Each wall is flat, endless, passes through zero and stands at right angles to its row. A trip goes straight from one point to another. Which walls does it cross, in order?

Walls:
(1): [-0.21  0.53]
(2): [0.22 0.00]
(3): [-0.29  0.20]
(4): [ 0.40 -0.63]
(5): [ 0.01 -0.51]
(6): [-0.07 -0.13]
(7): [0.28 0.18]
Trips:
[0.48 0.55] to [ 0.02 -0.36] -> 4, 1, 5, 6, 7
[ 0.59 -0.54] to [-0.12 -0.38] -> 7, 2
[0.18 0.56] to [-0.16  0.40] -> 2

Walls:
(1): [ 0.13 -0.70  0.17 -0.11 -0.40  0.59]
(2): [ 0.09 -0.20 -0.45 -0.10  0.27  0.15]
(3): [ 0.05  0.05  0.30 -0.29  0.27 -0.34]
(4): [-0.35  0.13  0.04  0.39 -0.62 -0.16]
(5): [ 0.73  0.20 -0.43 -0.17 -0.07  0.08]
Trips:
[-0.27  0.44  0.03 -0.31 -0.34  0.10] to [-0.67 -0.03 -0.53 -0.19 -0.45  0.12] -> 1, 2
[-0.31 -0.61  0.08 -0.16  0.20 -0.48] to [-0.03 -0.70  0.00 -0.03 -0.02  0.27] -> 3
[ 0.18  0.55  0.17 -0.55  0.51 -0.40] to [-0.45  0.32 -0.14 -0.02  0.07 -0.34] -> 5, 4
[-0.21  0.05  0.19 -0.29 -0.17  0.18] to [ 0.15 -0.16 -0.04  0.03  0.19 -0.15] -> 4, 2, 5, 1
[-0.39 -0.04 -0.21 -0.37 -0.25  0.69] to [ 0.39  0.39 -0.03  0.39  0.35 -0.06] -> 4, 5, 1, 3

Walls:
(1): [ 0.04  0.23  0.70 -0.30 -0.04 -0.51 -0.06  0.29  0.01  0.41 -0.06]
(2): [ 0.21  0.39  0.09 -0.48 -0.24  0.20 -0.20  0.65  0.39 -0.02  0.17]
(3): [ 0.19 -0.15  0.15  0.41  0.24  0.01  0.00  0.40  0.19  0.12  0.31]
(4): [ 0.09 -0.07  0.77 -0.02 -0.19  0.19  0.18 -0.06 -0.01  0.01 -0.20]
(5): [-0.15  0.02 -0.04  0.26  0.03 -0.51  0.06 -0.47  0.03  0.09  0.02]
(6): [-0.10 -0.30 -0.02  0.18 -0.09  0.12 -0.11 -0.35  0.56  0.18  0.52]
Trips:
[ 0.33 -0.09 -0.33 -0.38  0.00 -0.13 -0.48 -0.10  0.31 -0.33  0.60] to [ 0.21 -0.14  0.59  0.18 -0.52 -0.36 -0.70  0.52  0.16  0.77 -0.23] -> 1, 4
[-0.01 -0.19 -0.38 -0.17 -0.04  0.08  0.61 -0.25 -0.13  0.76 -0.13] to [ 0.34  0.08  0.04  0.51 -0.53  0.06  0.09 -0.24 -0.14  0.32  0.21] -> 4, 3
[-0.66 -0.12  0.30 -0.10 -0.46  0.09 -0.37  0.08 -0.10 -0.05  0.00] to [-0.39  0.14  0.16 -0.32  0.08 -0.27 -0.04  0.40 -0.01  0.33 -0.46] -> 6
[-0.88  0.09 -0.26 -0.18  0.51  0.34 -0.33  0.06 -0.31 -0.01 -0.16] to [-0.13  0.09  0.68  0.01 -0.19 -0.73  0.11  0.21 -0.22  0.30 -0.08] -> 1, 5, 4, 3
[ 0.17 -0.20  0.30  0.26 -0.35 -0.47 -0.50  0.40  0.05 -0.15  0.23] to [-0.01  0.57 -0.08 -0.50 -0.09  0.03  0.51 -0.43  0.35  0.33  0.01] -> 3
[-0.55  0.08  0.16  0.14 -0.18  0.00  0.19  0.87 -0.05  0.24  0.19] to [ 0.39  0.01  0.03  0.15 -0.19  0.09 -0.37  0.27 -0.30  0.09  0.41] -> 4, 6
